Every row gives one point. Two turns around zero, p and q, are shown by what they do to some points. Where does a point land after both, in the order given? Backwards means that the second turn is done in reverse. Each puzzle has new turns, and all numbers are rounded.

Turn p:
[-3.3 -0.1] => [-3.3 -0.4]
[-2.8  2.8] => [-3.0  2.5]
[ 6.1 -2.7] => [ 6.3 -2.1]
Turn q:
[-3.5  1.4] => [-0.6 -3.7]
[-0.7 -2.2] => [ 2.3 -0.2]
[7.4 2.6] => [-4.1  6.7]
[-3.2 -1.8] => [ 2.4 -2.7]
Where do these land?
q, then p backwards: [1.1 6.3] => [-6.4  0.3]
p, then q: [-1.8 -1.4] => [ 1.9 -1.3]
q, then p: [ 0.7 -5.0] => [4.6 2.2]

Turn p:
[-5.0 -3.5 -3.3] => [-2.1  2.0 -6.3]
[-4.3  1.7 -2.3] => [ 2.5  0.1 -4.5]
[1.8 0.6 7.0] => [1.6 3.6 6.1]
[ 6.3  2.0 -2.1] => [-1.0 -5.9  3.4]
[ 1.2 -0.8  0.7] => [-1.0  0.1  1.3]
Turn q:
[-3.5  0.0  3.1] => [ 1.9 -4.0  1.5]
[-3.2 -6.6  2.1] => [-1.3 -6.5 -3.8]
[ 0.7 -1.6 -3.0] => [-3.1  1.0 -1.2]
[ 1.7  2.3 -4.1] => [-2.4  4.1  1.5]
[-0.6  3.4 -4.1] => [-2.6  2.8  3.8]
[5.0 2.5 6.1] => [ 7.6  2.6 -2.0]
Where do these land?
p, then q: [-2.0 -1.5 -4.8] => [-5.4 -0.2  0.6]
q, then p: [-1.8 -3.6 -0.3] => [-2.4  1.2 -3.0]
p, then q: [ 3.2 -1.3 -1.5] => [-0.4 -3.7 -0.5]
p, then q: [0.5 6.4 6.5] => [ 7.2  4.1 -3.8]
